Every row gives one point. The window is the flat piece filled in between its corners: a triangle in 3 columns, a solid with four corners in 4, and so on. A path goes straight from each point to the next, and from the last back to the first. List the points from which the path goes on through the window.

Window (3 x 3)
3.2	4.1	12.4
-19.3	-32.9	-4.8
21.9	-12.5	12.9
Path:
(1): -30.8	-32.5	1.7
(2): -22.9	-22.6	-19.9
(3): 5.3	2.4	-3.6
(4): 1.8	1.3	21.2
(5): 7.1	-23.0	23.0
(6): 10.7	-18.5	-6.3
(7): 29.8	0.1	11.0
(8): 27.0	-8.3	35.7
Through the window after points: 3

Window (6 x 6)
29.4	-28.8	3.8	2.4	32.4	-9.0
-25.0	-1.7	-32.9	-7.7	-11.8	-10.2
-18.3	20.3	-6.4	2.6	22.3	-0.1
26.9	-16.0	-27.2	11.5	1.3	-3.5
10.4	4.0	24.3	30.9	-46.9	-8.5
-13.9	19.8	-36.1	-27.6	-6.0	-9.9
Path:
(1): 7.1	8.0	-15.3	23.0	-2.0	-34.9
(2): 4.4	-8.7	-11.3	1.5	-13.3	9.8
(3): -12.9	-5.0	-16.1	-10.1	-15.1	23.0
(4): -17.6	3.0	-27.6	3.9	-11.7	-32.7
(5): -9.7	18.1	-33.5	-15.5	-0.7	-22.3
(6): -12.0	3.7	-18.3	-27.5	-10.7	28.3
(7): 5.2	-16.0	-4.7	-1.9	-4.8	27.7
(8): 6.5	14.8	-10.6	13.9	4.4	-36.8
(9): -8.1	1.8	-22.6	4.9	4.4	-38.9
(10): -10.6	-7.9	-19.7	-7.2	-10.0	6.8
(11): 0.7	-1.3	22.2	12.1	-36.3	27.6
(12): 7.9	9.4	3.8	26.2	-16.4	-33.6
Through the window after points: 1, 3, 5, 7, 9, 11

Window (8 x 8)
19.0	-26.9	2.1	20.3	-13.0	-3.7	-3.0	16.4
-24.5	-38.3	13.1	-26.2	10.9	-20.3	-5.6	-6.5
-34.2	-17.0	3.1	-9.6	-33.9	33.4	4.2	-0.9
-8.4	25.1	16.0	-21.5	-6.1	16.3	14.6	18.6
21.1	13.6	-25.2	18.1	25.5	42.4	14.2	7.2
32.2	16.8	-36.3	-1.0	5.6	-37.3	26.2	12.0
15.6	-37.1	-3.1	-18.7	1.3	4.0	-17.8	13.0
3.1	-25.5	17.5	-18.2	-10.9	18.0	34.3	24.8
Path:
(1): -0.6	-12.3	-4.8	1.5	14.5	7.0	3.4	37.5
(2): 26.6	-10.6	20.2	-24.8	-14.4	-7.4	11.9	-8.0
(3): 28.8	-7.7	-5.3	-12.0	-3.7	5.1	4.5	-13.8
(4): -3.3	-8.0	-15.5	-4.1	9.8	-5.0	10.3	44.7
(5): -19.2	-21.4	2.0	-10.3	7.4	2.8	7.2	32.3
(6): 8.7	-4.0	18.6	-26.9	-19.5	7.1	17.5	-25.5
(7): 26.7	-4.7	4.5	-1.8	12.8	21.4	8.6	-14.4
(8): -6.9	5.8	-36.4	9.2	13.2	10.7	14.2	29.8
(9): -27.1	-8.6	-7.3	-8.9	11.1	11.0	-7.4	38.6
(10): 5.9	-0.2	17.5	-23.1	-8.7	2.6	15.5	-3.2
(11): 30.8	-27.0	8.0	-24.1	-18.7	8.8	-3.2	-16.9
(12): -11.4	-31.2	-9.8	-8.3	12.7	2.9	-14.2	34.1
Through the window after points: 3, 5, 7, 9, 11

Window (11 x 11)
-8.3	-17.5	-4.7	4.5	5.8	0.3	1.2	19.4	24.1	8.8	12.8
6.4	25.7	20.5	15.3	-48.8	-37.8	-31.6	27.8	17.7	21.3	8.0
-42.0	25.4	-92.0	-9.3	-18.0	9.8	52.3	41.7	-1.5	2.3	-18.3
-7.0	-16.6	-9.6	-35.4	-4.6	9.0	16.4	16.2	28.6	-24.2	1.6
-16.9	5.8	-16.0	2.1	4.8	-2.9	-20.3	-11.4	-6.9	-25.1	16.4
-1.3	0.2	12.8	0.7	-13.6	12.1	25.3	-19.5	-11.3	17.0	17.7
-11.3	39.0	4.7	-49.8	49.6	8.3	6.1	15.0	1.5	26.1	0.8
4.7	-8.2	-24.3	-7.5	3.4	-18.2	14.4	0.5	-17.6	9.4	2.1
11.2	-4.9	9.5	-14.5	7.1	9.5	1.3	32.3	3.2	-12.4	24.3
32.8	2.4	-10.6	2.4	-3.7	30.9	26.5	-30.6	6.7	9.7	10.5
-11.5	22.8	-3.9	9.2	14.3	8.6	19.0	18.4	1.9	-11.2	-30.1
Path:
(1): -4.1	18.1	-11.0	-15.7	11.5	-2.9	33.1	16.9	12.2	-4.4	13.6
(2): -21.9	30.6	-40.2	1.6	8.7	-20.8	47.8	12.1	5.2	-20.1	-2.1
(3): -17.8	5.5	-43.0	-21.3	-25.4	25.9	1.6	36.8	2.3	26.6	-8.2
(4): -13.3	8.2	-21.2	-10.9	-5.4	9.4	9.0	9.4	-12.2	6.0	-9.5
(5): -6.1	10.6	-21.5	-4.1	8.2	-11.1	27.4	-0.9	16.9	6.9	5.5
(6): -3.8	17.7	1.2	-4.1	2.7	-13.3	12.4	3.8	-1.1	-13.9	16.5
(7): -2.3	10.6	-24.1	-14.6	4.8	29.2	3.9	6.5	-0.5	13.7	-19.1
(8): -8.3	9.3	-6.2	-21.9	12.8	14.5	-2.5	10.5	2.6	3.3	-1.0
(9): -1.5	26.4	0.5	-5.0	17.1	-27.8	39.9	10.0	11.2	-12.4	16.2
(10): -5.5	8.5	-2.7	5.5	10.5	-8.4	12.2	-7.7	-1.9	-7.1	15.9
(11): -9.6	-4.6	-22.1	-25.4	-24.6	24.4	-19.0	4.2	-11.5	7.7	-1.9
(12): -9.5	-7.3	-25.8	-9.1	-13.7	17.3	-14.1	13.9	-3.9	-3.0	-4.2
Through the window after points: 2, 8, 10, 12
